Each point is reached from the start by the listed moves, each made once or not at all, plus a little noise. Is the number of moves made odd or even? Then give how often each move was made.

Moves:
(1): [ 43   2   1 -28 -13]
(2): [21 75 27 32 23]
(3): [ -4 -14  62  20 -20]
Start: [ 14  37 -32 -23  14]
Points:
[ 82 118  -8 -24  24] => even (1, 1, 0)

Moves:
(1): [ 59 -10 -26 -15  10   4 -30 -14 -15  20 -18]
(2): [ 15  65  25   6  43  25   6  19 -24  -6  35]
(3): [ 21 -39  49  23 -10  37  10  10   0  39 -21]
(4): [-25  -4 -11  48  17 -31  -6   8  26   5 -12]
(5): [-12 -20  16 -33  31  -7 -24   7   1 -22 -10]
(6): [-18 -19 -22  16  10  58  -6   1  -4   5  25]
(7): [ 12 -11  -7   6  19  12  46  36  20 -18 -11]
(8): [ -1  13  -3 -12  -2  -6 -20  34  18   3   0]
Start: [ 42  -4  -4 -25 -22  34 -10   1  -5 -31 -10]
Points:
[ 54   5  69  10  75  61   2 117  38 -33 -28] => even (0, 1, 1, 1, 1, 0, 1, 1)
[ 56  26  31 -46  71  65  16  63 -10 -80   2] => odd (0, 1, 0, 0, 1, 0, 1, 0)
[ 96  16 -21 -60  91 121 -38  81  -8 -49  11] => even (1, 1, 0, 0, 1, 1, 1, 1)
[ 66 -39 -22 -28  35  -3 -71   1   6 -28 -51] => odd (1, 0, 0, 1, 1, 0, 0, 0)

Moves:
(1): [ 37 -10  -1   1  27  20  38   4  10 -19   6]
(2): [-6 36 24  0 -7  6 20  0 16 22 16]
(3): [-13 -49  33   9  -3  -5  23 -15  11   6  31]
(4): [  3   6   5  41  -6 -17  -7   6 -14  -5   8]
(5): [ -8  -1   3   8  42  16  -3 -23   1  20   5]
(6): [  2 -18  20  10 -17  52  -2   0 -11  14   5]
(7): [-16  -5 -21  -7  -9  22  49 -15  -6   1  -7]
(8): [-10  -4  14  -6   9   6  -5  24 -13 -13   8]
(9): [-16 -14 -29  19 -10 -15 -12  20  29  16  16]
(10): [ 24  -2  18   6  10  -7  20  10 -24  35  -8]
(11): [  1 -19 -10  -4  -8   6 -15  -4 -17  -7  42]
Start: [ 11 -20  18   1  -5  20 -23   7   5  23  -1]
Points:
[ 18 -77  33  28  -5  29  29  10  56  43 115] => odd (1, 1, 1, 0, 0, 0, 0, 0, 1, 0, 1)
[ 18 -75  42  72  28  47  87 -12  11  92 112] => odd (1, 1, 1, 1, 1, 0, 1, 0, 1, 1, 1)
[ 29 -63  17  48  24 121  37 -28 -32  24  63] => even (1, 0, 0, 1, 1, 1, 1, 0, 0, 0, 1)
[-29 -40  53  11  19  60  66 -46  24  72  48] => even (0, 1, 1, 0, 1, 0, 1, 0, 0, 0, 0)
[-14  -5  60  39 -39  88  31  21 -26  43  28] => odd (0, 1, 0, 1, 0, 1, 1, 1, 0, 0, 0)
[ 39 -76  54  33   4  28  51  18  33  78 102] => even (1, 1, 1, 0, 0, 0, 0, 0, 1, 1, 1)
[-27 -75  81  33 -35  77  68  32   4 105  62] => odd (0, 1, 1, 0, 0, 1, 1, 1, 1, 1, 0)

Moves:
(1): [ 46  -2   7   5 -14   8  13   4   8   7   4  -2   1  -3  25 -12   5   1
   5 -14  -6]
(2): [  6  31   3  10  -7   3  -1  16   3   6  14   7 -13  -8   1 -11  -7  -1
   2   2  -2]
(3): [ 12   0  27  -4   3  19  -4   5  23   4  15 -11   8   1  -3   0  11  -6
  -5  15   8]
(4): [-10 -10  -5  36  -1  -3 -14  -3   4   7   5   0  -9  15   3  -5   2   2
  -4 -10  -9]
(5): [  7  10 -17  -2  57  13 -19   3   4  14  -4  17   0   8   5   9 -11  -3
  -7 -14  -4]
(6): [  6  -1 -20   8 -17  54  18  -5   9  -4  -7 -11  -5   7  -2   3  -6   9
  21  10  17]
(7): [-18  -4  -8  19  14  -4  50 -14   8  -6   7   4  15  -1  -9  19 -11 -16
 -17  -8   1]
(8): [-20 -10 -15 -10   0  -1   4  54   3  17  -3  -5  20  -8  21  -8   8 -11
 -16   3   9]
(9): [ -2   8 -16 -25 -10 -12 -17   2  45   4   2   4  -5  -2  10   4 -16   4
 -10 -17  -2]
(10): [ -1   5  10  -5  -4   0   4   1   0  34  -2   2 -10  10   3   9 -15  -6
   5  13 -15]
(11): [  4  -8 -34   5  16   8  -3 -15 -10   5  38 -12 -15  -4   8 -13 -10  -7
  -6  19   9]
(12): [  1 -13  -8   3  -8  10  -1  -9 -12 -14  20  37  -1   4  10  11  -9 -13
  -7   9 -15]
(13): [-6  4  7  6 -9 -9 -1  0 12  1 10  0 37  9 14  2  0  6 30  1 -5]
(14): [  0   0  -7 -17   0  -4  -5  15  -5 -15   4 -11   1  31 -13  -6  -2  -8
   3  -3  -9]
(15): [ -4   9  20  -8  -5  -4   1   7  -7 -12   7  -6 -19  17  45  -3   2   6
   1  -5  11]
(16): [ 12  16 -12   9  -4 -11   0   2  -5  -5   0 -13 -13   4  10  26  18 -12
   5  -4 -19]
(17): [-15   2 -10 -16   5   3   5 -16   4   3   7  15  -7  -1  -7 -10  32   5
   1 -11   2]
(18): [ 11  -1   1  -2   4  -9   8  12  -6   0  -1   7   0  12 -14  18   9  37
 -11   3   0]
Start: [ -5 -26   6  -9  30   5   3   3 -36  12  -4 -22  -3 -20  19  20  -6 -17
  16   7 -10]
Points:
[ 62   0 -66   2  10  73  69 -15  36  12  98   6 -31 -10  52  55  13 -13
  -5  10 -17] => odd (1, 1, 1, 0, 0, 1, 1, 0, 1, 0, 1, 1, 0, 0, 0, 1, 1, 1)
[ 11   2 -20  36  16 -10  34  -4  28  26  84 -26 -13   1 121  -1 -42 -22
  18 -22  -9] => even (1, 1, 0, 1, 0, 0, 1, 0, 1, 0, 1, 0, 1, 0, 1, 0, 0, 0)
[ 39  -4  -1 -21  -6  14 -11  25  26  42 121  15 -31  60 101   1  -2   7
  20   8 -42] => odd (1, 1, 1, 1, 0, 0, 0, 0, 1, 1, 1, 1, 1, 1, 1, 0, 1, 1)
[ 47  15 -82  32  47  62  29  12   7  30  87  -3 -76  60 119  49 -60 -65
   7 -13 -54] => odd (1, 1, 0, 1, 1, 1, 1, 0, 1, 1, 1, 1, 0, 1, 1, 1, 0, 0)

Moves:
(1): [ 20   8  32  -3  -7   9  12   2 -14 -14  -5 -16 -18  -3  10   2  13  -4
 -16  -3   9 -10   0  12  -4  -1  -2]
(2): [  4  16   2  -9 -13  -5   3   8 -19   5   3  -4  -5  -5  -9   6 -10  -4
 -17  -7  14  16   4 -14 -10   0  -3]
(3): [ -9   0  15   8  -7  -6   6   1  11   8  -5  13   8 -15   2 -10 -13  12
   0   6   9   7  17  -9  -1  -5  17]
(4): [ -3 -15  19  25  -3  -2 -20 -12   4 -20 -14  -2 -12  22  -8 -20   8 -12
 -21 -29 -10  12 -29  -7  -4  27   6]
(5): [  0  22  17   9  25  11   8 -13  -3   2   0  14  15 -13   7 -10  -1 -10
   7 -12  -1   2   4   7  -1   9   7]
(6): [-13  12   9  -8   5   0  15  -1  30  -7   8 -17   1 -10 -11 -12 -13  23
  -1   6  -1  -5   7   4  -3  12   2]
(7): [ -7 -23   8   1  -6 -36  -5  14   3  -5  -4  -9  17   9  12  11 -32  -8
  -3 -21 -21  12  16   0  -5  -8  -7]
(8): [ -9   5   6  -6   5 -16  12  14   2   3 -12  14 -26  10  -9  -3 -10 -22
   7  -1  -6  17  -5  11  -2  -2   1]
(9): [  1  16  -2  14 -16 -25  -7 -10   0   9  -3  -7 -20  -7   3  12  18   4
   4   2  -4  -2  -3  18 -11  11  17]
(10): [ 11  -5 -13  27  15   2  19  -4   3  22  24   0   2   9 -12 -12 -20   5
 -11   0  -8  17  -4   3  -5  -9   3]
(11): [ 10  15  37 -10   7   6 -13  -3  11 -20  28   7 -14  16  -1  -6   5  22
  -4  12  -6   0  -8  -6 -30   3  -7]
(12): [  1  -7 -12  -8 -16   5  -5  -4   0 -17  -4  14  -9  -4 -14 -16 -17   4
  18 -27  10 -15   9  -6 -11  -1  11]
(13): [  5  24   0   0  -3  15 -14  13  33 -35   6  14  23 -11 -28  -1  12 -22
 -19  10  -5  -9  -4   4 -13  -3  22]
(14): [ 24  -2  -1  -5  30 -19  11  -8  18  -6  -6 -14   3  20  -1 -15   1 -13
   0  13  14   7  15  -5  -9 -10 -10]
(15): [-10   7   1  20  -7   5  20  12   1  -7   5  -7  20  -1  21 -14  13   0
  20  18  24  25   7   9 -13   2   2]
(16): [ -9   7   1  25   9   4  27 -13  20   9  -4  16  -2  -9   7  26  20  12
   5  -8   0  12 -37 -16   6   6  -8]
(17): [-12  -1 -15   2  -5  -1  11  12  -1  -5  -3   3   3   3  -2  -1  16  16
  -9 -10 -16  -2  13  -6  -3 -13  -2]
(18): [ 18  11  -1  -9 -11   3  -2  13  -1 -29 -11  -2 -20  17   8   6 -13  18
 -10   6 -15   0  13  11  -5  11  18]
(19): [  6  23   8  10  -4  -6  13  -9   7  -2 -16  -6  29   6 -11   5   7   4
  25   2   4 -18  -8   2 -10   6  25]
(20): [  9   7  -7  23  -9 -27  24   0 -12 -15   9   7  10 -23  -3  -4   4 -12
 -10  31  -4 -21 -32 -17  -9   5  -6]
(21): [-17 -24  -4 -17  34 -18 -12  16   0  -3   5 -20  -4  -4   8  23 -17  -2
  -4  -2  36 -11   5  -6  -2 -21  14]
(22): [  0 -16   0   9  21   3  10  14  18  -6  -5 -11   4  -8 -31  13 -14  17
  14   4  -6  21  35  -4  10  18  -1]
(23): [-10  12  -9  16   8   7 -13  13  -2  -8  -5   2 -14   6 -17  16  -9   1
  -3  -7  -2   4   2 -11  17   0 -17]
(24): [  0  11   2  -6  11  -2   7  -7 -16   5   0   2   9  22 -11  -4   7   1
 -10   3  20  10 -10  44  13 -12 -29]
Start: [ 10  -3  -5  24   0  15   3  35   9  23  13   9  -6  -1   9 -20  24 -19
 -17   0   9 -14  33  10   0  14   3]
Points:
[ -1  46  63  86 -30 -51 107  36  14 -41 -17   2   7  16 -12 -45  15 -40
 -22 -32  43  17 -43  35 -57  57  -2] => even (1, 1, 0, 1, 0, 1, 1, 1, 0, 0, 0, 1, 0, 0, 1, 1, 0, 0, 1, 1, 0, 0, 0, 1)
[  36  -29   11   54   20 -107  -11   43   20  -45   -9  -43  -34   32
   24   -9  -10  -44  -60    2   10  -14   18    6  -48   31   38] => odd (0, 0, 0, 1, 0, 0, 1, 0, 1, 0, 0, 0, 0, 1, 0, 0, 0, 1, 0, 1, 1, 0, 0, 0)
[ 31 105  90 107  78 -42  76   3 118 -66   8  27  18  13 -88 -39  65 -27
 -24  26   6  12 -40  48 -65  86  23] => odd (0, 0, 0, 1, 1, 1, 0, 1, 1, 0, 1, 0, 1, 1, 0, 1, 0, 0, 1, 1, 0, 1, 0, 1)
[ 12  74  18  62  78 -40  74  14  14  37  -5 -12  45   3  23  14  62 -24
  13  13 121  28  13  49 -37   5  15] => odd (0, 1, 0, 0, 1, 0, 0, 0, 1, 0, 0, 0, 0, 1, 1, 1, 0, 0, 1, 0, 1, 0, 0, 1)

Moves:
(1): [-38 -12  18  17   6 -10 -12 -29  16 -16 -13  -6 -15  20  14  -5   2  -1
  -1  -9 -21  -2  -9  11]
(2): [ 33  -6 -16 -16 -21  -8   7   1 -41  -6 -19  -4  16  19 -10  -6   6  -5
 -35   0   3  -4  -1  10]
(3): [ 10 -17   9   9 -19 -18   3  -4  -9 -24   5  -6   6 -19  26  17 -13 -16
  11  15 -20   7  17   2]
(4): [ -5   2  15   2   4 -26 -23 -29   0  -6 -10 -14   9  18  10 -14  25   9
   6  -4  -9  11  -7   0]
(5): [  4  27  32  18   6  -2  -9 -28  -1  19 -11  -2  11   1   8 -28   3 -15
  11 -10  -3 -44  10  -3]
(6): [  6 -11  25 -13  -4 -21   7   9  17   1  -6 -18 -34  -2  18  -1  13  -9
 -32  -6  -5  16 -13  -4]
(7): [-15   0   7  10  -3  12 -16 -19  -3   0 -14  17  -4   7  -8   9  63  12
  32  33 -13  -5  -8  11]
(8): [ 17  -9  29  16  24 -17   2  20  25   9  12 -23 -15 -15  -4 -10 -36  -4
   6 -22  13 -22  26  30]
(9): [  3   6  -4   0 -13   1  -5   2   5   8   9  -5 -28  25   6   0   2   6
  -1   7  -6  -5  13   7]
(10): [ -1  -2   7  -1  12 -10   0   8   4   6  -2 -19   6  -8   0   5  -8  10
  -2 -14  15 -10   0 -12]
(11): [ 14  -4  12 -19  22   2  15  23  -1  -2   3 -13 -15  19  20 -13  10   1
 -21 -12  26  11 -14 -22]
(12): [ -2  30 -29 -18 -13  -9   8  29 -12  16  -5 -30  11 -19  -6  10   2   0
   4   7 -14  13 -11  33]
(13): [  1 -13  -6   8  26  -9   0  10   3  11   4  -3 -18  30  -3  16   9  16
  -2 -20  11   5 -12  -5]
(14): [-11 -18   6   1   4 -24  -2  15   4   2   7  -7  -6 -33   1 -11 -30   5
  14  31  -2   0  -6   9]
(15): [ 13  28   0 -28  15  13 -10  43 -16  -6 -39  -3  -7 -25  10  -2  29 -12
 -17  16 -23  24  -8  20]
(16): [-12  11   6  17   8 -10   7   9 -10 -14 -18   7  22   2 -22 -10  16   1
  10  -6 -21   7   8 -23]
(17): [-11 -10 -11  21 -21 -30  -7  14 -27  -1  15   5  -6  -8  -5  13  19   1
  26 -13   5 -15  15  15]
(18): [ 14  -7 -10 -17   2  16  -1  -3  -3  -9   7   5  -5  -8 -10   7  -6  -3
   4  -4   6  -5 -13 -16]
(19): [-14 -21  11   5   1  12   2  11  10  13 -13   4 -19   9 -12  11   9 -11
  15 -11  -8  10  21  -9]
(20): [ 14  24 -14  17  -1 -19  14  -4  17  12  -8  -9  12 -21  -1 -22 -14   8
  15 -27  28 -19   6 -16]
(21): [ -6   4   2  -3 -15  17  10 -27   4 -11  -2  22   1  -5   2   6   0  21
  16   4  -6  15  -2  -6]
(22): [  2  24   0  -6   7   2  -4  31  12  -7 -11  13  -2   9   0   5   6   5
   5   7   5  12 -28   8]
(23): [ 13   2   3   8  -8  -6  -8  29 -24  -7   0 -15  15  -2  12 -16  20   5
  -7   1  -7   6 -11 -14]
(24): [  9   1 -14  -2 -11  -3   7  19   6  12   1   8  16 -18 -12   0  -9 -10
  18 -15 -16 -24  33   7]
Start: [  8   0  18  -4   1  -6  -7  -7  -1  14 -25   1  -4 -25 -12  -9  -6 -18
  25 -12   2  -6 -15  14]
Points:
[  58   91  -15   -3  -59  -61  -17  109 -121   34  -91  -39   43  -51
  -31  -48   83  -47   34  -25  -82  -49   32   64] => odd (0, 1, 0, 0, 1, 0, 0, 0, 1, 0, 0, 1, 0, 0, 1, 1, 1, 0, 0, 0, 0, 0, 1, 1)
[ 46  54 104  13  22 -59  -9  33  23  48 -67 -47 -84 -58  35 -50  77   1
  59 -57  32 -62   9  32] => odd (0, 0, 0, 0, 1, 1, 1, 1, 1, 1, 1, 0, 0, 0, 1, 0, 1, 0, 0, 1, 1, 0, 0, 0)
[ 49  -7  80  -6 -55 -76  -2  67   9  15 -61 -63 -53 -63  21 -32 -36 -49
  54 -16 -80 -36  11  80] => odd (1, 1, 1, 0, 1, 1, 0, 1, 1, 0, 0, 1, 0, 1, 0, 0, 0, 1, 1, 0, 1, 1, 1, 1)
